Each wall is flat, endless, passes through zero and stands at right angles to its row. A trip goes straight from one point to another. Which walls does it cross, in order?
In the rows, zero is written as 128.

Walls:
(1): [ 95  93 104]
(2): [141 132 127]
(3): [157 113 165]
(4): [138  94 157]
Trips:
[110 117 162] to [161  65 103] => 2
[149 138  89] to [120 147 139] => 2
[164 163 109] to [121 124 170] => 3, 4, 2
[152  96 153] to [156 105  63] => 1, 3, 4
[160 152 179] to [ 93 161 135] => 4, 2, 3
[157 107 127] to [129 137 141] => none
[138 118 143] to [138 162 121] => 4, 3
[ 91 106 112] to [110  77 157] => 4, 3

Walls:
(1): [ 91 122 164 156  85 124 150 152 108 128 147 125]
(2): [139 148  85 137 123 141 160 100  93 111 116  99]
(3): [109 113 142 138 123 155  65 128  67 196  70 199]
(4): [100 123  98 165 169 114 154 137 170 110  98 118]
Trips:
[ 78  84  99  94 137 156  72 155 133 131 106 147] to [147 128 151 132 180  93 170 127 116 112 120 147] => 3, 2
[178  92  75 163 107 145  98  94 133 136 201  92] to [146 141 129 146 131 162 120  77 125 150 163 115] => none
[143 133 170  62 117 162 107 154 179  76 125 125] to [116 144 164 135 158 150 112  91 129 137 114 169] => 3

Walls:
(1): [155 111 159  95 111 107 131  95 144 114 156 149 122 131 173 163 111 137
 118  75 180 156 198 119 109  73 113 115 148 112 131 209 134 106 115 125
 160 112 115 169 171 199  81 142 135 118 182 149]
(2): [127 143  53 123 150 188 142 111  86 116 114 125 123  86  95 148 147 118
 138 149 180 129 133  78 165 111 177 163 131 112 167 109 142 154 102 131
  86 142 119 143 123 143 138  86 157  69 141 107]
(3): [201 115 162 128  99 150  96 118 105 110 134 192 132 107 121 128 178 138
  92 127 187  93 139 152 124 105 134 111 108 220 119 128  84 120 150 111
 135 138 152 124 115  99 128 142 147  66 102 128]
Trips:
[148 146 138 143 151 146 122 180 145 109  90 105 141 149 150 164 127 103
 133 155 184 175 118  96 131 140 114 124 148 137  87  74 146 126  82 148
 137  79 132 130 104 149 130 106 166  93 136 149] to [128 127 128 156 133 128  88 178  95 100  68 129 165 138 169 124 160 199
 111 184 131 153 125 150 210  79 146 146 128  56 117 166 119 121 101 106
 130 101 114 111 138 134 130 156 145 154  93 139] => none
[ 79  86 153  91 189 179 139 128 153 152 125  94 135 119 133 108 185 119
  88 135  90  95 117  87 128  96 162 153 126 160 195 147 154 120 141 127
 148 113  91 180 162  84 123 149 129  72 145 122] to [105 110 145 158 169 139 121 134 141 100 121 166 101 113  71 128 100 131
 125 143 126  89 101  94 122 141 110 117 151 141 115 138 108 139 145  89
 174 130 145 141  83 116 165 167  53 110 163 140] => 2
[115 158 119  65 117 141 130 124 147  95 123 146 189 105 138 124 169 169
 209 133 207 169  99 132 126 154 152 151 100 112 141 116  97 134  89 131
 129 120 130 120 143 105 120  96 102  66 143 124] to [122 108 130 130 105 117 148 106  86  90 124 102 163 121  56  89 160 129
 194  64 123 103 169 144 122 144 118  82 163 149  98 127 169 134 111 145
 131 133 134 127 152  98 154 104 145 128 106 154] => 1, 2
[100 113 136 139  86  96 113 117 109 125 140 148 114 162 101 117 122 167
 118 137 111 151  57 136  64  95 183 153  92 125 104  71 101 146 153 149
 159 173  79 180 181 195 115 138  80 140 161  68] to [105 164  99 106  81 165 151 147 130  93 161 141 141  96 156 116  94 143
 102 140 133 164 188 131 128 123 148 124 126 163 139 123 156 150 161 134
 148 158 132 123 128 109 152 152 120 156 177 160] => 2, 3
[155 130 168 111 115 120 111 117 143  87 115 174 138 153 104 162 114  70
 111 155 128 125 105 123 113 113 135 127 162  80 120 131 168 119 113 121
 190  57  90 141  90 132 153  72 153  91  71  92] to [161  93 113 124 151 121 118 114 113 121 114 149 139 112 124 129 166 106
 172 105 135  77 129 111 129  89 150 170 135 131 138 127 106 131 177 135
 145 132 158 101 154 151 153 164 151 119 149  89] => none
[ 76 154  62 139 152  96 152 112 114 127 106  86 158 100 205 158 126  98
 127 127  88  82 111 120 137 112 122 128 165 157 156  83 142 156 156 153
 119 112  71 121 139 111 149  87 118 153 140 125] to [140  72 136 144 130 151 142 141 116 116 144 151 122 115 109 169 109  83
  63  81 119 151 100  99 115 177 131 149  92 104 123 127 170  88  97 115
 130 174 128 167 118  89 111 167 162 149 132 159] => 1, 2

Walls:
(1): [114 110 115 158 133 123 170 188 149 113 171 131 125  80 175 108 139 146
 153 113  78 139 130 151 130  89 130  89 137 125 153 132 124 116 101 138
 109 131 133 144 127  93 121 110 160 145 147  83]
(2): [139 198 141 141 111  99  87 105 179 204  98 135 120 142  92 145 156 110
 207  88  82 115 124 153 175 145 101  84 184 161 100 143 143  56  91 155
 112 149 144 125 104 168 124 107 121 127 149  70]
(3): [159 154 130  84  94  88 155 145 153 108 122 118  88 100 135  90  97  95
  80 126 193 128 180 134 129 109  63 149  83 118  96 110  89 126 179 163
 188 138 142 179 113 140 190 115  85 124 121 118]
(4): [124 127 103 175 101 122 101 129 120 168 178 151 129 116 146 184 134 126
 154 144 158 144 193 141 139 115 150  93 114 194  67  93 152 190 121 109
 132 163 115  83 174 112 150 135  84 130 136  99]
(5): [121 111 103 134 139 131 149 133 158 140 108 139  91 114 112 145 103 153
 141 121  85 106 157 201  67 144 100 135  75 123 114 133 129 111 136 111
 164  76 111 145 154 146 158 174 141 135  93  69]
Trips:
[109 131 112 173  91 163  91 156 145 144 166 115 133  82 145 130 191 106
 163 106 148 108 119 119 179 138 118 142 191 157 161 145 120 100  86 150
  89 135 140 143 142 129  92 181  96 101 116 155] to [140 136 123 100 149  72 153 146 148 115 168 152 150 113 120 132 122 110
 154 160 145 124 155  85 113  93 146 111 147 104 141  96 127 140  43 142
 123 111  74 128  76 142 125 126 131 124 202  97] => none
[129  92 112  89 135  97 119  64 126  87 143 124  91  98 114 128 131 120
  72 118 110 199 129 170 144 137 143 152 179 135 139 111 132  96 157 124
 129 160 104 132 133 145 165  74 135  93 107 112] to [133 117 144  88 115 104 146 122  80 131 100 105 114 180 129  97  88 105
 103 142 138 133 179 112  92 188 171 124 100 134 106 194 125 142 133 136
 146 119  87 140 126 112 123 116 130 119 113 144] => 5
[135  87 121 145  90 150  73  87 120  49 134 159 156 101 148 113 142 111
 105 158 177 127 133 142 184 163 148 164 171 129 157 103 176  81 101 120
  98 137 150 185 125 105 120 124 152 107 132 116] to [178 134  95 161 132 153 147  76 195 138 102  86 103 154  97  63 132 139
 173 124 100 196 108 152 122 115 132 102 126  97 102 113 130 117 116 156
  85 126 100 108 109 130  81 121 130 117 141 121] => 1, 2, 5
[127 143 128 115 106 129 119 144 126 121 128 107 133 103 103 164  72  97
  92  98 150 123 127 161 121 134 103  91 125  96 121  71 153 150 186  84
 159  90 168 140 127 134 135  84 152 157 130 113] to [140 134 130  99 125 163 143 106 149 146 105 138 187 133 140 139 118  97
 125 154 145 141 125 126  97 149 133  81  99 119 139 132 120 104 137 114
 103 153 130 134 156 136 155 136 159 105 196 129] => 4, 5, 2, 3
[162 134 122  96 153 103 159 105 135 110 107 111 110 171  63  96 125  84
 145 101 100 146 157 113  71 109 153 119 170 125 167 160 186 150 119 150
 166 121 158  91 171  51 166 110 148 136 172 102] to [ 99  84 149 122 120  76 152 169 115 105 132 111 111 140 156 144  84 136
 138  99 192 110 112 164 198 147  97 130 169 116 106 121 127 130 119 145
  76 111 136 124 100 174 151 125 137 129  82  97] => 3, 5
[166  88 139 104 185 123  80 197 104 114 138 154 133 118 121 111 116 160
 143  97 132 162 110 136 103  98 139 108 149 158 158 184 138 129 152 126
 161 148 149 149 154 154 141 103  92 113 170 109] to [121 143 134 150 126 162 107 146  97 125 128  97 137  97 109 128 123 144
  99  97 176 142 134 160  78 122 116  92 161 129 100 107  93  96 172 146
  88 104 148 160 115 139 105 150 113 139 133 108] => 5, 2
